Each row is a point. To make a cloud, some directions were put in groups of two or more. Within a group, all points are equally far from the middle, so they leave a hole (a ring in 2 directions, a hollow ball in 3). The other directions are filled evenly. Then the cloud was stretched, turned, moved and blurred a little. Count the holes, and give their numbers of directions, smallest first.

Cloud (20 x 3):
[[ 27  -3 -34]
 [ 39 -10  34]
 [ 38 -18 -19]
 [ 21  -6  51]
 [ 43   0 -10]
 [-41 -48   4]
 [ 21 -50  -8]
 [ 29  18  39]
 [-44 -35  21]
 [-26  20 -41]
 [-24  33 -33]
 [-42  23 -28]
 [ -2 -60  11]
 [-23  32  33]
 [-42  33   3]
 [ -3 -51 -24]
 [  4 -45 -28]
 [-48  22 -19]
 [ 11 -16 -43]
 [-55   1  16]]
Holes: 1 (3)

Cloud (28 x 4):
[[-20 -15  18  45]
 [-69  14  -2  -1]
 [ 15  21 -13  46]
 [ 51 -24   3  10]
 [-10  -7 -25 -41]
 [ 14 -61  -6   8]
 [-49  -3  45 -32]
 [ 34 -13 -29  24]
 [-30 -39 -27  20]
 [-57  38  32 -19]
 [-12 -49  11  20]
 [-62  24  32 -25]
 [-68  17  21 -25]
 [ 30  12  30  27]
 [ 27 -23  23 -48]
 [ 30  11  -8  44]
 [-41 -16  44 -33]
 [-10 -53   1  21]
 [ 17  13  24  44]
 [  0  -7   4 -61]
 [ -1 -43  25 -49]
 [-20 -30  19  34]
 [-15 -45 -34  12]
 [ -8   7  15  54]
 [ 34 -44 -24  14]
 [  1  13  45  25]
 [-39  54  15  -8]
 [ 34  -3  28 -37]]
Holes: 2 (2, 2)

Cloud (71 x 8):
[[-14 -26  63   3 -33  23  24  24]
 [ 30  16 -20   7  -7 -59  26  -6]
 [-40  24 -28 -28 -13 -40 -25   4]
 [-20  20   9  64 -10  25  35 -33]
 [ 11 -19  40 -28  -6  57  30 -23]
 [-46 -20  24 -53  24 -45   0  -3]
 [-23   2  -8 -59 -40 -49  23 -11]
 [ 26  -7  25  19  23  26 -48  10]
 [-23  -1 -61 -13 -28 -15  12  38]
 [  0 -12   7 -48 -55 -32   5  28]
 [-10 -50  -6 -27  35 -34 -36  38]
 [ -6  17  37 -51  -3 -50  -9 -39]
 [ 15  26  -3  17  43   6   2  22]
 [ 19 -37   3 -52 -27  44 -19  27]
 [-42   9  10 -51 -48   7  33 -31]
 [ 17  10 -28   1  15   6  60  22]
 [  9 -40   3   0   9   2  19  70]
 [ -9  58   4  -1  21  23   8 -31]
 [ 37 -30 -19 -40 -41 -12  27 -30]
 [-39 -20 -30 -33 -14 -67 -29   8]
 [ 31 -24  50 -61  10  24 -13   0]
 [-17 -16 -39 -54 -41  17 -41 -12]
 [-12 -23 -62 -53 -22  36   6  17]
 [-41   0  33 -38  33 -30  26 -12]
 [-33  -4  19 -22 -23  30 -56 -26]
 [-20 -22 -40  -3 -62  33  -4 -33]
 [ 40   8 -26  45 -11 -43  -1 -28]
 [-28 -23   9 -41 -14  68  22  24]
 [  1  -4  16  -9 -20  43  69  20]
 [-66   0 -38 -34  26  33   2 -19]
 [-24 -19  -9  -7  14   8 -59  37]
 [-56  15  -6   9  34  24  11 -45]
 [-31  -9 -10 -64  -3 -54  12  14]
 [  3  21 -51   0  12  53  -3  12]
 [ 22  11  39 -17 -23  41 -10  23]
 [ 16  34   8 -48 -16   2 -32 -25]
 [  6   1  20  47   7 -50   3 -57]
 [  2 -24  -7  78 -12  17  30  -4]
 [ 28 -62  -7 -11 -15 -39  27 -13]
 [-26   5 -18  40 -17 -47 -28  19]
 [  8  27  -3  -1 -29 -14   2 -80]
 [ -2  23  -3  46 -27 -36 -25 -37]
 [-66  -6 -38 -39  -4  22  18  33]
 [ 21 -25  20  -8   8 -58 -49 -47]
 [ -6 -24 -46  30  -2  19  11 -68]
 [-12 -17 -57 -43  18 -43  -8 -39]
 [-33 -30 -35  -5 -18   1  30 -61]
 [ -5  28 -50 -27 -21  52  19 -33]
 [-35 -26  43 -13  22 -56 -26 -11]
 [ 29 -47 -52  28 -28  22   2  15]
 [ 28  20 -10 -23 -15  36 -15  24]
 [ 11  -1   9 -11  60  18   7 -49]
 [ 14 -35  -2 -20  14 -23 -19 -77]
 [-34 -32 -20 -57 -42  36 -19  14]
 [-29 -50 -16 -62 -13  20  15  39]
 [ -1  20 -52 -43  22   3  29   0]
 [-15 -42   9 -29  36  13   4 -49]
 [-60 -18 -21  22 -21  -7 -48 -36]
 [-32 -30  24  43   3 -27  14  51]
 [-57   3  -4  62 -28 -23  19 -11]
 [-48  23  36   1  -9 -10 -36 -22]
 [ 39 -32 -23  -6  13 -39 -61 -28]
 [-27 -16  -7 -38  28  55 -22  33]
 [-79  21  -2 -17 -13  14   9 -35]
 [-21  -7 -14 -74  36  -8 -11 -37]
 [ 29 -15 -34   4  14  34 -56 -46]
 [ 22 -36  29 -27  -3 -49 -41 -49]
 [-27  18 -16   3   7 -32 -18  39]
 [-26 -40 -10 -78  16  29 -18  -7]
 [ -4   4  -7 -15  59  -4 -10  29]
 [ -3  -1 -65   1  37   2  17  17]]
Holes: 1 (8)

Cloud (96 x 9):
[[ 77  -4   4   3 -27  29 -32  30  33]
 [ 31  16  13 -72  26 -16  -9 -34 -32]
 [ 29   6  -8 -77  -4 -11  -1  -4 -35]
 [ 13 -21 -34 -26   3   1   3  -2  57]
 [-12  70  27  14  13 -34   0 -37   5]
 [ 24   4 -43  74 -14   5 -17 -25  24]
 [ 11  29  17  11 -38 -60  23  -1 -32]
 [ -5  39  11   6  -1 -39 -59  20  -9]
 [ 30  25  49  14 -41 -10  14 -32 -25]
 [ -8  83  -1   5  -4   7 -40   0  30]
 [ 39 -16  -5  50   1  34 -40 -10  12]
 [-23  54 -23 -40   2  35 -37  15  20]
 [ 43 -24 -32  63   4 -13   1   7  -5]
 [ 10  49  35  39  28  21 -38  12 -43]
 [ 27  40  62  32 -14 -18   7 -23 -42]
 [-24 -11 -42  36  28  48 -46  26  -1]
 [ 21  28  17  15  -3   9 -28  40 -75]
 [ 40  12  -5 -44  18 -16 -61  13  19]
 [ 39 -51   4 -20  21  -3 -51  38 -23]
 [  6  -6 -50  -8  15  49 -54 -13  36]
 [ 63  21  39  20 -49 -33  12  35  18]
 [ 24  46 -57 -14  13  16 -39  -3 -33]
 [  1  11  35  58 -10 -28  27  -6 -43]
 [ 34  34  26 -34  27 -39 -31  -6 -45]
 [ 15   8 -64 -31  10 -24 -37  -2 -26]
 [ 54   9 -16  15   2  17 -18 -10  76]
 [-11  10 -33 -56  -3 -22   0  -9   9]
 [ 56 -55  33   5   4  -5  -3  19  -6]
 [ 11 -12 -23  46  25  32  17  -6  -1]
 [ 10   8  -1 -40 -18 -28 -50 -13 -52]
 [  2  52  59 -19  12  17   8 -22  19]
 [-11  95  -1  31 -16   5   7 -10 -14]
 [ 58  21 -26 -45   2  -2 -29 -27 -27]
 [ -7   0 -31  28 -21  37  -3  -2  50]
 [-36  53  -6  10  17  19  19  18   1]
 [ 69 -23  -6  33 -35   8 -34   0  36]
 [-16 -31   3  49  -4 -29 -31  18  14]
 [ 18  -1 -61  33 -33 -20 -46  19 -26]
 [-22  45  46   5  23 -16   0  51 -11]
 [  2 -11 -48  22 -54 -20 -38   2 -16]
 [-17   4  -1 -34  41 -14  26 -45 -14]
 [ -3  54 -33  66  -3  10 -46  12   4]
 [  2  44  21  25   4 -19 -65  10 -30]
 [ 35  29 -20   3 -20 -27  43  -2  -7]
 [-29 -18  29  22  19  -9   2  32 -38]
 [-15 -46  14  11  58 -19  -9  16   0]
 [ 19   5 -56  -7   9 -20  -5   2 -49]
 [ 38  47  12  49 -41   1  32  19   0]
 [-12  -6   0   1  51  34  22  -8  15]
 [ 44  22  -5  24 -44 -39 -48  39   4]
 [ 21  19 -61  38 -38 -24 -29   4 -26]
 [ 41   2  14  24  53  12  -4   6  55]
 [ 21 -51  33  -2  58 -16  -4  -2   6]
 [-11  -7   6 -37  74  -2 -36  21 -42]
 [ 67  34  14  14 -15   0  38 -18   0]
 [ 46   8  -9 -38  44  -5 -37 -30  -4]
 [-15 -36  -7  28  18 -41 -33   8   8]
 [-14  80  28  -7   2 -32   6  -9  11]
 [ 29  32   3 -29   3 -33 -47  30  26]
 [ 32  32  -7 -71   5  10 -34  17  32]
 [ -7  35  20  33  69 -13 -23  26   1]
 [ 12  -9 -29  31  56  -5  10 -19  14]
 [ 26  -9 -25  26 -45 -44   5 -37 -21]
 [ 38 -17 -33 -16  24  44 -26  40 -13]
 [ 41  29  12 -14 -14 -46  41 -25  15]
 [ 63  34 -13  37 -41  11 -39  40  34]
 [  0 -40 -25 -15 -15 -31 -48   1  -7]
 [  8  13  -9  11  49 -10  30  16   2]
 [  6  -5 -50  34 -62 -16 -23 -10  -3]
 [ 38 -34 -25  49 -31  20 -28  -5  35]
 [ 22  24 -37  10 -30  39 -49  56  12]
 [ -5 -24 -32 -36  -7 -36 -30 -11   9]
 [  4 -25 -39  55  27  37 -14  -7  11]
 [-57  36  -3 -18   2   1   1 -19 -20]
 [ 13  16  -1  -1 -51  15  -9 -41 -18]
 [ 24  73 -19  43 -50  -8  10 -17  -4]
 [ 33  48  55  23 -36  19   6   2   2]
 [ 43  22  51 -33 -19 -35  -4 -29 -35]
 [ 76  18   1  37  12   3 -15   7 -11]
 [ 23 -20 -67 -18  22  14 -29 -27 -19]
 [ 33 -55  22  -4  -5 -20 -28   7  28]
 [ 70  29  25  22 -14 -33  23  -5 -31]
 [ 27  45  13 -34  58 -11 -25 -15 -23]
 [-28  24 -43  -4  35  23  10 -29 -27]
 [  2  30  21  63  31  23   7  24  41]
 [ -7 -15  30  60  40  23 -14  -8  15]
 [  9  -1  25 -22  20 -32 -25 -54  -3]
 [ 49 -42  18 -18 -30 -18   3   5  30]
 [ 32 -26 -39 -10 -16 -21  -7 -39 -37]
 [-27  24 -13 -28  18 -14 -66  17   1]
 [  6 -24 -57 -38  23 -18 -44 -10  -2]
 [  1  53  42 -59  31 -17 -13   4 -44]
 [ 63  16 -31  23 -15 -13 -38  46  30]
 [ -1  53  45  51  22   2 -19  36 -47]
 [ 41  24 -13 -32   8   4   0  52 -25]
 [ 14 -11  -8 -44 -26 -21 -57  23  -8]]
Holes: 3 (3, 3, 3)
